Rows are points. Each copy is the shape, with its points in the same order, turned, moved and blurred by noise. Is it also mirrored, or only turned?

Shape, 8 rows:
[[-25 -43 -13]
 [ 12  -9  22]
 [-50  29  34]
 [  1 -29 -41]
 [ -2 -30  -1]
 [  6  31  35]
 [-10  27  -9]
 [  1 -43 -29]]
Copy 1:
[[ 35   2  33]
 [ -3  36  -8]
 [ -7 -28 -41]
 [  0  14  58]
 [ 15  21  22]
 [-32  20 -33]
 [-37  -6   9]
 [ 17  16  57]]
Copy 1 is: mirrored
Copy 2:
[[-36 -19  23]
 [ 23 -36   3]
 [ 46  13  43]
 [-36 -15 -17]
 [-12 -27   7]
 [ 63 -22   3]
 [ 27   9  -5]
 [-34 -23  -5]]
Copy 2 is: only turned

Shape, 8 rows:
[[  9 -10  17]
 [-12  25  12]
 [ 15 -64 -32]
 [ 35  39   7]
 [ 10  16  16]
 [ -1  13  15]
 [  1  10 -54]
 [-42  36   0]]
Copy 1:
[[  2 -23 -10]
 [ 26   9  -1]
 [-60 -20 -52]
 [  2  -2  39]
 [ 14 -11   7]
 [ 18  -6  -2]
 [-33  42 -10]
 [ 41  33 -15]]
Copy 1 is: mirrored
Copy 2, 8 rows:
[[ 33   6  21]
 [ -4  31  27]
 [ 36 -40 -35]
 [ 36  60   9]
 [ 23  28  21]
 [ 15  24  22]
 [ -7  23 -41]
 [-36  34  29]]
Copy 2 is: only turned

Shape:
[[-14  -7   7   9]
 [  2  17  11  10]
 [  4  -3   7  13]
 [  6  40 -11   3]
 [-39   5  38 -42]
 [ 40 -28 -26  31]
 [-36  44  13  38]
 [-13  40 -44 -10]
 [ 30  -5  23  16]]
Copy 1, 9 rows:
[[ 10 -15  -2  34]
 [ 25   3  18  34]
 [ 21  -2   0  22]
 [  1  27  38  46]
 [  3 -64  34  50]
 [ 21  29 -17 -18]
 [ 21  15   2  89]
 [-41  26  19  43]
 [ 45   3  15   6]]
Copy 1 is: only turned
Copy 2:
[[ -5  23   2  -6]
 [-23  11  13 -19]
 [-14  14  -1  -7]
 [-18   5   8 -48]
 [ 12  18  65   2]
 [-17 -11 -54  -2]
 [-25  71  18 -40]
 [ 15   3   6 -71]
 [-43   1  -8   4]]
Copy 2 is: mirrored
Copy 3, 9 rows:
[[  8   1   6   7]
 [-13   6  23  -1]
 [ -8   8   2  -1]
 [-31 -23  36  -3]
 [ 57  -4  34 -17]
 [-48   4 -41 -12]
 [-11  -4  49  46]
 [-24 -63  24   0]
 [-25  26   3 -19]]
Copy 3 is: only turned
Copy 4 (9 x 4):
[[  1   6   1  21]
 [ 24   3  -9   6]
 [  2   4 -13   3]
 [ 47  16 -32  -2]
 [ 28  33  50  -7]
 [-23   0 -64  -3]
 [ 45  -9   5  56]
 [ 46  51 -37  16]
 [ -3 -18 -21 -22]]
Copy 4 is: only turned

Shape:
[[  0 -45  51 -47]
 [  5 -55  -1 -16]
 [ -6 -15  -3 -33]
 [ 12 -22  24 -10]
 [-23  28  -1  32]
 [ 18  37  20  30]
 [  5  11  36 -26]
 [  1  -2 -48  18]]
Copy 1, 8 rows:
[[ -8  -4 -17 -75]
 [-46   0  -7 -23]
 [ -4 -18   4 -18]
 [  1  14 -21 -23]
 [ 22  23  16  27]
 [ 38  38 -15  35]
 [ 38   5 -11 -27]
 [-16   1   3  58]]
Copy 1 is: mirrored
Copy 2, 8 rows:
[[ 45 -40   7  48]
 [-13 -49  -2  22]
 [  3 -28  30  12]
 [  5 -11   1  31]
 [ -8  29   1 -29]
 [-20  55   3   7]
 [ 25  12  26  25]
 [-57  -4  15 -21]]
Copy 2 is: mirrored
Copy 3, 8 rows:
[[-23  27 -12  87]
 [-53   8 -25  34]
 [-27   5  11  27]
 [-16  11 -24  36]
 [  9 -46 -14 -12]
 [ 33 -10 -31 -15]
 [ 16  13   2  33]
 [-37 -17  -5 -35]]
Copy 3 is: mirrored
Copy 4 (8 x 4):
[[-55 -60  -6  -9]
 [ -6 -41 -34 -22]
 [ -7 -25   6 -26]
 [-21 -23 -14   6]
 [-10  52  -4 -10]
 [ -9  39   3  35]
 [-34 -13  23   9]
 [ 40  22 -18 -24]]
Copy 4 is: only turned

Shape, 11 rows:
[[ 12  14   1 -33 -15 -50]
 [ 22  -8  26 -54  34 -60]
 [  7 -21  31  19 -17  28]
 [-23  17  -9  -3  14  26]
 [  1  23  41 -30  49  18]
 [-31 -22  -4  26 -20  28]
 [-20 -13  10   1  -8  43]
 [ -2   3 -47  -5 -16  30]
 [-12  10  -4  26 -38  -1]
 [ 30  -1  37  53  10  -6]
 [-16   4 -11  44  15  19]]
Copy 1:
[[ -9   7  -7 -52  44  11]
 [-58  32   2 -61  35  10]
 [ 13  17 -22 -16 -27 -57]
 [-24 -43 -15   4   0 -24]
 [-60  -6  32  -7  -4 -34]
 [ 11 -30 -51 -15 -25 -42]
 [ -6 -27 -29  -7 -14 -56]
 [  6 -28 -48  23  17 -17]
 [ 43 -16 -22 -19  -4 -17]
 [ 10  29   7 -16 -62  -6]
 [  6 -34 -26   6 -44 -10]]
Copy 1 is: only turned
Copy 2 (11 x 6):
[[ 47  -4 -33 -18 -20 -34]
 [ 49  20 -21 -56  20 -65]
 [-26  -8  29 -29 -15  13]
 [  9   8  27  22  17   2]
 [ 28  27  58 -26  22 -29]
 [-33  -4   7   8   3  35]
 [-29   7  29   4  -5   8]
 [ -9 -31  13  44  -4 -14]
 [  9 -16  -5   6 -25  30]
 [ 13 -45  30 -60   0  24]
 [  3 -28  24   6  28  35]]
Copy 2 is: mirrored
